Each row is a point. The points of each table are mixes of a few directions, plus a little noise. How many directions does each table use, and how many do they share? Where both have some left over, give the other angles between the two spaces (their principal angles), to ten degrees, smallest first.
In the rows, zero is written as 128.

First (6 x 2):
[[121 123]
 [ 77  91]
 [155 147]
 [132 131]
 [ 98 107]
 [185 168]]
Second (6 x 2):
[[136 133]
 [162 151]
 [ 76  91]
 [134 133]
 [ 87  99]
 [173 160]]
Directions: first 1, second 1, shared 1

First (4 x 3):
[[126 161 149]
 [121 150 111]
 [140  40 114]
 [124 160 138]]
Second (5 x 3):
[[136 115 168]
 [115 147  66]
 [124 136 102]
 [122 136 100]
 [144 104 203]]
Directions: first 2, second 1, shared 1

First (7 x 4):
[[158  68 101 123]
 [110 121 126  97]
 [128 105 122 162]
 [130 103 116 101]
 [136 106 121 153]
 [ 82 203 166 158]
 [154 192 146 106]]
Second (6 x 4):
[[130 125 137 127]
 [128 128 129 127]
 [119 149  73 132]
 [115 160  42 134]
 [136 108 180 125]
 [140  98 208 123]]
Directions: first 3, second 1, shared 0; angles 90

First (9 x 6):
[[161 129 162 108 117 127]
 [ 57  71 140  75 106 168]
 [191 148 163 127 116 123]
 [148 120 164  89 128 117]
 [106 133 100 134 160  98]
 [ 96 134  81 182 118 157]
 [114 154  74 177 162  98]
 [164 123 174  99 104 141]
 [115 140  95 160 140 122]]
Second (6 x 6):
[[154 124 134 163 156 159]
 [ 54 121 175  93 106 116]
 [201 131  95 177 163 157]
 [124 136  99  94  99  91]
 [133 136  98 103 105  96]
 [102 121 165 136 139 148]]
Directions: first 3, second 2, shared 0; angles 40, 70

First (8 x 8):
[[135 143 173 118 125 119 164 135]
 [131 141 148 120 119 114 148 138]
 [137 127 185 126 154 152 160 113]
 [134 121 163 130 154 156 142 110]
 [122 116  87 136 128 133  96 124]
 [123  94  96 146 163 175  86  96]
 [113 123  30 135  93  97  69 146]
 [129 159 142 112  88  78 158 161]]
Second (7 x 8):
[[141 131 108 122 133 175  96 139]
 [129 129 126 127 129 134 124 129]
 [117 125 144 133 124  91 153 119]
 [131 129 122 126 129 141 119 131]
 [149 133  95 119 136 202  80 146]
 [134 129 120 126 130 147 115 133]
 [ 93 120 181 143 116   7 209  98]]
Directions: first 2, second 1, shared 0; angles 50

First (9 x 9):
[[207 100 101 207 100  90 151 152  96]
 [121 111 109  85 140 143 130 156 132]
 [ 93 168 170 144 127 127 113  75 140]
 [127 146 147 160 119 117 125 101 127]
 [ 92 139 138  89 142 146 118 120 143]
 [131 146 148 167 117 114 125 100 125]
 [ 96 138 138  94 140 144 119 120 141]
 [185  51  46  79 136 137 155 233 109]
 [ 98 154 155 127 131 132 116  95 139]]
Second (7 x 9):
[[181  98  99 156 116 111 144 160 108]
 [158 109 109 145 120 118 139 149 115]
 [ 32 183 186  75 152 160  96  63 165]
 [ 55 172 171  87 144 152 103  79 157]
 [150 117 116 139 124 122 135 142 120]
 [172 101 101 153 118 114 144 158 111]
 [148 116 115 138 124 121 137 140 122]]
Directions: first 2, second 1, shared 1

First (9 x 11):
[[108 141 134 131 106 127 120  98 119 142 140]
 [ 87 152 139 133  84 122 113  68 106 158 152]
 [192  91 109 120 197 137 149 219 163  84  94]
 [122 132 127 128 122 127 128 121 125 131 130]
 [140 123 125 128 140 130 131 143 135 121 121]
 [120 134 130 130 117 126 125 117 124 135 133]
 [202  82 109 119 210 137 154 239 170  75  84]
 [113 135 130 129 114 125 123 107 122 140 137]
 [ 69 165 143 138  62 119 110  40  95 168 164]]
Second (10 x 11):
[[105 102 127 100 104  71  68 126 103 126 147]
 [ 63 139 143 128 117 122 126 108 117 130 120]
 [138  87 125 119 132 138 123 108 139 126 143]
 [ 80  99 135 187  92  77 104  70 170 147 108]
 [116 105 132  97 167 112 105 151 130 119 115]
 [128 114 133  94 144 163 127  96 115 140 154]
 [154 214 131 153 142 164 178 152 127 143 104]
 [111 150 116 132 127 124 163 246 108  57  92]
 [171 151 122 160 135 154 167 138 154 133 113]
 [221 122 113 109 113 156 121  87 118 159 185]]
Directions: first 1, second 6, shared 1
